Each row is a point. Examples show where two turns around zero, p and q, send a point. Where does a point land after both, in the order given? Backwards means that the second turn is done in reverse. Each puzzle has new turns, and all numbers are rounded.

Turn p:
[14,9,7] => [14,6,10]
[6,3,-28] => [10,5,-26]
[-49,24,38] => [-50,28,34]
[29,-36,-18] => [26,-38,-18]
Turn q:
[-39,-19,-33] => [-19,-19,-48]
[-10,-32,-32] => [5,-33,-32]
[-11,11,25] => [-21,13,16]
[26,12,6] => [20,11,18]
[-15,-7,37] => [-32,-4,25]
[50,34,-2] => [47,31,22]
Where do these land?
p, then q: [-18,-6,-5] => [-12,-2,-16]
p, then q: [5,62,26] => [-3,59,33]
q, then p backwards: [13,-25,-34] => [27,-26,-23]
p, then q: [-1,-31,14] => [-14,-30,6]

Turn p:
[-34,7,17,-20,32,-23] => [-38,19,21,-35,3,-4]
[-39,24,-12,-15,-16,-25] => [-19,25,-12,-23,-40,-11]
[49,-4,19,-8,-15,25] => [54,-13,4,4,24,3]
[-51,-11,-2,21,-21,11] => [-21,3,4,10,-43,37]
[69,-38,-6,3,-11,3] => [40,-56,-15,13,33,-12]
[41,-7,-22,-7,30,35] => [13,0,-23,21,57,6]
[-35,29,6,26,3,-25] => [-29,23,23,9,-34,-17]
Turn q:
[18,-28,-27,-37,-1,7] => [1,-37,-26,-33,-10,-7]
[-3,49,6,20,51,-3] => [11,27,2,18,61,22]
[-17,-25,-52,13,-20,29] => [-29,-40,-27,23,-28,22]
[-38,37,13,-12,19,-2] => [-19,41,4,-12,23,28]
[20,-18,26,-8,-19,19] => [26,-11,20,-13,-29,-1]
[19,-21,11,2,8,-30] => [5,-9,13,-5,10,-39]
[-30,21,39,46,20,-18] => [-13,39,46,34,28,2]
[31,-15,-16,-26,-58,-2] => [18,-10,-32,-14,-56,-26]
Where do these land?
p, then q: [-6,23,-25,-30,16,29] => [4,10,-38,5,29,28]
p, then q: [-24,39,-5,51,44,27] => [-6,48,29,53,22,30]
q, then p: [8,-40,-32,-6,-2,9] => [-16,-40,-18,-11,-10,22]
q, then p: [-6,-17,-25,-5,-23,-44] => [-33,-6,-16,-13,-39,-20]
p, then q: [31,-25,43,8,20,-53] => [-15,-5,51,-41,9,-46]
p, then q: [25,7,-17,-28,-15,-1] => [8,-15,-34,-7,13,-18]
p, then q: [1,15,24,35,-36,23] => [43,5,17,30,-27,-7]
q, then p backwards: [-30,-2,37,-25,-4,10] => [-38,7,35,-17,5,-2]
